Each row of a before or after table is a point. The points were changed in one or more steps. Then noise was added and the rows were shuffled. The steps act on columns, c1 being the first. Name the steps. A step turns or swaps two columns, mirrors them in a line or flattens them onto one, adds a multiple of one to another, or multiplies or shifts one. Angles are multiples of 10 degrees, from the lower column toward the higher: turns from -170 to 170, lines from 10 to 170 but not 90. Use the fewest steps. Two steps may share a column if one is a turn and the other turns, adds or multiplies; they go together, in the order done. Otherwise the lowest column goes first.

Before (12 x 2)
[[-32 -19]
 [-32 -32]
 [-19 -19]
 [ 15  12]
 [ -6  -9]
 [ 17  11]
 [  3  17]
 [ -7  10]
 [ -4 -12]
 [ 10   1]
 [-39  15]
 [-11  12]]
After (12 x 2)
[[ -6 -26]
 [-32 -57]
 [ -4 -36]
 [  3  51]
 [ 17  33]
 [-39  45]
 [ 10   4]
 [-11  36]
 [-19 -56]
 [-33 -97]
 [ -7  30]
 [ 15  36]]
Steps: multiply c2 by 3

Before (8 x 6)
[[-10  26  17  17  74 -48]
 [-46  33  24 -17 -74   2]
 [-27 -49  18  42 -22 -30]
 [-37 -20  20  22 -71 -67]
 [ 42 -25  37  -5  61 -42]
 [ 37  -3 -33  31  78 -20]
 [ -2  18 -30 -87  78 -71]
 [-58 -34  41  15 -12   8]]
After (8 x 6)
[[-45  65  24 -15 -43  -3]
 [-10  -9  17  24  72 -46]
 [-58 -23  36  16 -25   4]
 [-37  25  17  15 -72 -71]
 [-30 -31  11  46 -41 -22]
 [ 46 -46  40  -1  38 -45]
 [ 38 -45 -38  26  72 -22]
 [  1 -20 -31 -87  72 -70]]
Steps: turn c2 and c5 by 30 degrees

Before (10 x 11)
[[ 25 -39 -54 -17   0  72 -53  -6 -44  45 -57]
 [ 69 -21  23  14  -4  32 -83 -39 -50  32 -73]
 [  2  43  11  -5  14  26  56 -39 -27  10   1]
 [ 28 -11 -15 -14 -56  36 -38  -8 -42   1 -82]
 [ -1   5  19  52 -32  38  49  65 -11  43  29]
 [-38  15   2 -20 -32   4  -3  47  24  48   8]
 [  5  62 -25  81  14 -12  60 -63   4  -6  -7]
 [ 23 -11  -7 -31 -25  -9  17  67  21   8  33]
 [  1  84 -39  27  -4 -62  67 -27 -48  27   0]
 [ 33 -21   0 -40 -56  47  27  32  40  78  11]]
After (10 x 11)
[[-48  -5  22  -4  48  34 -84   4 -51  24 -88]
 [  9 -29  -3  -3  62  49  25  10  43  53  22]
 [-20 -31 -54   0  18  71 -54  14 -43  36 -73]
 [ 48   0   4   1   0   4  -1   2  23  35  14]
 [ 21 -13  18  -4  25  40  48   0 -11  29  25]
 [ -8  50  12   0  -7  26  57 -15 -25  11 -12]
 [  4  84 -39   1   3 -66  66 -30 -49  17 -13]
 [-14  72 -19   1  -8 -13  59 -25   4  -5  -7]
 [ 15  -7 -17   1  61  37 -41   0 -43  -1 -92]
 [ -2 -33  -8  -1  34  -5  16  14  23   9  40]]
Steps: turn c1 and c5 by 140 degrees; flatten c2 and c8 onto the line at 160 degrees; multiply c4 by 0; add 0.3 times c9 to c11; multiply c10 by 0.7

Before (12 x 20)
[[  9   8 -17 -28  13 -23  32 -31  31 -14   2 -26  51  17  30 -14  18  -5
   11 -30]
 [ 22 -72 -29  -2 -38  19  20 -81  13 -82 -21  23 -27 -32   4  36   6 -31
   53  48]
 [-16 -13  27   4 -12 -25  17 -25 -33  48 -48 -47   4 -22  18  -5   9 -33
   33 -23]
 [ 44 -79 -32  13  11  45  41  -9  16 -80 -32  21 -40  -4  11  34 -11   0
   30   3]
 [ 15 -26  19 -20 -22   8  21 -46  16 -48 -58  41  -9  -8   2  56 -18   8
   43  15]
 [ -6   4  13   4  11 -54  54   9  37   6  27   8  19 -15  -4 -15  18 -12
   31 -14]
 [  3 -65 -13 -27 -36  31 -14 -27  41 -47 -44  30 -50  14   4  18   7 -34
   40  21]
 [  4  -8  19  27  25 -39  13 -47  -5  83 -26 -13  11  29  30   9   9 -27
   21  18]
 [-19   8 -12 -35  32 -27  32   9 -21  26   8  -7  60   8  -2 -33   4  -5
   41  21]
 [ 22 -95 -12  -4 -49  37  30 -32  21 -56 -27  40   4  -7 -16  28  18   8
   -4  17]
 [ 11  47   3  -4   1  -5  23  -1  16  22  35 -44  29   9 -24   9  35  23
   41   7]
 [ -4   0   4   0  18 -28   3  -3 -20  -8  44  13  34  17  21  -6  41  22
   43 -36]]
After (12 x 20)
[[-16 -11  85   6 -10 -27  17 -25 -31  48 -43 -47   4 -22  20  -6  11 -34
   31 -24]
 [ -8   4  74   3  13 -52  58  10  41   2  28   7  16 -14  -4 -16  16 -16
   33 -14]
 [  9  10  44 -27  12 -25  31 -30  32 -20   4 -27  51  15  28 -14  15  -5
   10 -28]
 [  1 -68  48 -27 -36  29 -13 -30  41 -47 -45  31 -51  18   1  18   6 -34
   39  20]
 [ 44 -77  27  13  12  46  40 -10  16 -82 -36  22 -39  -3  11  34 -11   1
   29   2]
 [  2 -10  79  24  23 -38  12 -45  -8  80 -24 -15  10  28  30   9   8 -28
   21  20]
 [-16  11  51 -33  33 -28  33   5 -20  29   7  -7  64   5   2 -34   5  -7
   39  22]
 [ 21 -72  35  -4 -39  19  19 -79  12 -83 -24  21 -29 -36   4  36   6 -33
   50  49]
 [ -4  -2  66   3  19 -29   5  -3 -19 -10  44  17  35  16  22  -8  38  20
   41 -37]
 [ 15 -24  80 -19 -22  10  18 -49  15 -47 -59  39  -9 -10  -1  54 -21   5
   41  18]
 [ 10  47  65  -9   1  -7  24  -3  17  23  38 -47  31   9 -25   6  38  23
   37   7]
 [ 19 -95  48  -7 -49  40  28 -33  23 -58 -26  40   8  -5 -17  28  22   8
   -5  13]]
Steps: shift c3 by 60
